Each wall is flat, endless, passes through zero and stands at right angles to its row. A trip goes straight from one point to another. List the walls that it crosses, first one first.

Walls:
(1): [-39   9  42]
(2): [-81 -10  83]
(3): [-24 -15  29]
(4): [-26 -18  10]
(5): [29 39 -4]
(6): [  8 -43   2]
(7): [ 27 -23 -81]
(8): [-11  17 -33]
(9): [53 46 42]
Trips:
[-13 -37  33] to [ 28 -49 -30] => 7, 1, 2, 3, 4
[-35 -24  34] to [-46  20  19] => 6, 8

Walls:
(1): [ 92 -25  11  43   1 -32]
(2): [11 49 53  5 18 41]
(3): [-69  31  33  -3  14  81]
(4): [ 24 -18  28  76 -55  23]
(5): [-35  -7  11 -11  50 -23]
(6): [  9  -4 -13  66  -3 -15]
Trips:
[-29  13  22  -6  24 -32] to [ 59  17  -8 -49   0 -12] => 3, 1, 5
[  5  73 -81 -54 -20 -57] to [-57  40 -10 -10  18  -2] => 5, 3, 2
[-10 100  -8  30  40  -5] to [ 20 -40 -14  12  34  29] => 1, 4, 2, 3
[-10  12  11   6 -24   5] to [ 43 -26 -17   5  -8 -24] => 1, 3, 2

Walls:
(1): [ 13  22  -8  50  30 -13 -29 -12  33]
(2): [  7  48  -9 -26  -7  -7  40   2  42]
(3): [ -9  22 -40 -42 -38 -21  -1 -10   5]
(4): [-24 -17 -13  15 -11  11  55   4  66]
(5): [ -1  52 -10  74  17  38 -11  21 -25]
(6): [ 29 -13  15 -44  -7 -66 -18  53  -3]
(7): [-50 -47  39 -21 -32  63  -6  13  36]
(8): [-69  10   0 -31 -18   3 -47  10  35]
(9): [-38   0   7  -8 -54  10  -5  92  22]
Trips:
[-59  33  17 -19  50 -22 -57  46   7] to [ 27  19  -8 -30  22 -16  -2  89 -11] => 7, 2, 3, 1, 8
[-15   9  38  43  -1  20   1   4  39] to [ 30  41 -56  34 -24 -26  -8 -74 -19] => 9, 8, 7, 3, 4
[-35  -7 111 -59  56 -29   4 107  -8] to [  5 -25  10  46 -16   4  -9  25  36] => 4, 1, 5, 6
[  9 -42 -52   5 -15 -27 -26 -50  -5] to [ 21  84   4  56  -7 -32  52  -1 -73] => 5, 2, 3

Walls:
(1): [  2  21  68 -20 -31 -34 -80  -2 -60 -33  23   6]
(2): [ -6  19 -44  73 -45  -3 -33  43   0 -17 -28 -16]
(3): [  9 -34 -33   1 -30 -62  26  63   9 -28 -26 -10]
(4): [-27  20   4  -1  25 -31 -29  62 -15 -40  10  40]
(5): [ 45  58 -42 -34   5 -17 -55  11   6  38  46   2]
(6): [ -8  -3  12 -32  35  15  29 -20  73  66  51   0]
(7): [ 27 -24 -32 -49  31  17  -3 -20  14 -29 -59  19]
(8): [ 11 -70 -27 -14  33  39  28 -25 -10  50 -16  39]
(9): [ -7  15  -1 -22  -9  48 -36 -35  31 -79  17 -28]
Trips:
[-39  11  -7  64   3 -63  -1 -31 -26 -39  26   1] to [ 84 -24   1 -44 -10 -60  -1  25  12 -35  30  46] => 5, 2, 7
[-21 -35  38 -18  23   7   1  59  73  43  -5 -76] to [ -2  19 -27 -54   1  -6 -47 -40   2  32 -17 -29] => 5, 9, 7, 3, 8, 1
[  24 -107  -30    6  -93    0  -79   -5   28  -53    1  -20] to [  -2   -8 -102  -36    6  -23   37   38  -56   14   -9   -6] => 8, 5, 1, 9, 4

Walls:
(1): [ 65   5   4  -5  17 -14  -2 -49  52 -64 -20  18 -26 -48 -17 -26 -36 -40
 -35 -45]
(2): [-29   4 -36 -23  19 -35 -12  73  79  45  35 -29 -34 -19   7 -22   6 -46
  18  -6]
(3): [ 61  17  16  17   8  23  34 -20  30 -19  -5  46 -13  19   5 -14  16 -41
  -1 -32]
(4): [-54 -37  -2 -19  13 -38   7  48  27  11  17  -2  33   5 -26  56   5  24
   8  -6]
(5): [ -4   5 -68 -49  -1 -74 -40  35  37  33 -17 -12  25  40 -60 -22 -16  -5
  10   6]
(6): [ 10 -11  36 -26  88  34  14  36 -27 -47 -17 -14  -2  42  21 -14   5   2
 -85   7]
(7): [-46   5  -4  39   9 -24  27 -19 -42  49  11 -74  21  68  67 -54  38 -44
 -38 -20]
(8): [-49  32 -27  23 -27 -51   3 -18  67  18 -76  12 -15  -9 -19  72  28 -49
  -9  66]
(9): [-49 -13  12 -52 -16 -26  49  22  83 -48  30  26 -10  20  -4 -39   3 -15
 -36  -9]
(10): [ 23 -34 -23  68 -69 -11  50  18 -40 -15 -64 -54  56 -56  29  27 -44  15
  41  17]
Trips:
[ 15  22  61 -57 -25 -16 -55   5  -3 -51 -11   6 -19  82  25   6  -2  46
  38  42] to [-18 -43  22 -53   3 -28  -5  34 -12 -51 -68 -25  32  27  33 -16  30 -20
 -28 -58] => 4, 7, 1, 10
[ 34  -2  12 -15  56  71 -15 -35 -23 -27   3 -24 -17  48 -17   2  42 -21
   1  33] to [-32 -20 -30  49 -10 -14  51  -3  -5  30  33 -36 -22 -13  22 -13 -23 -49
 -42  45] => 1, 8, 2, 10, 3, 9, 6
[-31 102 -49 -42  33  73  -4  19 -21  60 -57 -62  40  28 -49  -4  13  56
  15 -74] to [-23  -6  -9   8 -82 -25 -26  16 -64  31   4   4 -51  30  -9 -42   3  10
 -34 -15] => 4, 2, 6
[ 40  10 -48  -1 -32  50  13 -51  -2 -39 -21 -25 -72 -28  20  20 -11   0
  -9 -61] to [ 49  54  27 -11 -38 -43 -34  31 -33  12 -78   2 -47   2 -31  -8 -64  -8
  42  17] => 8, 5, 3
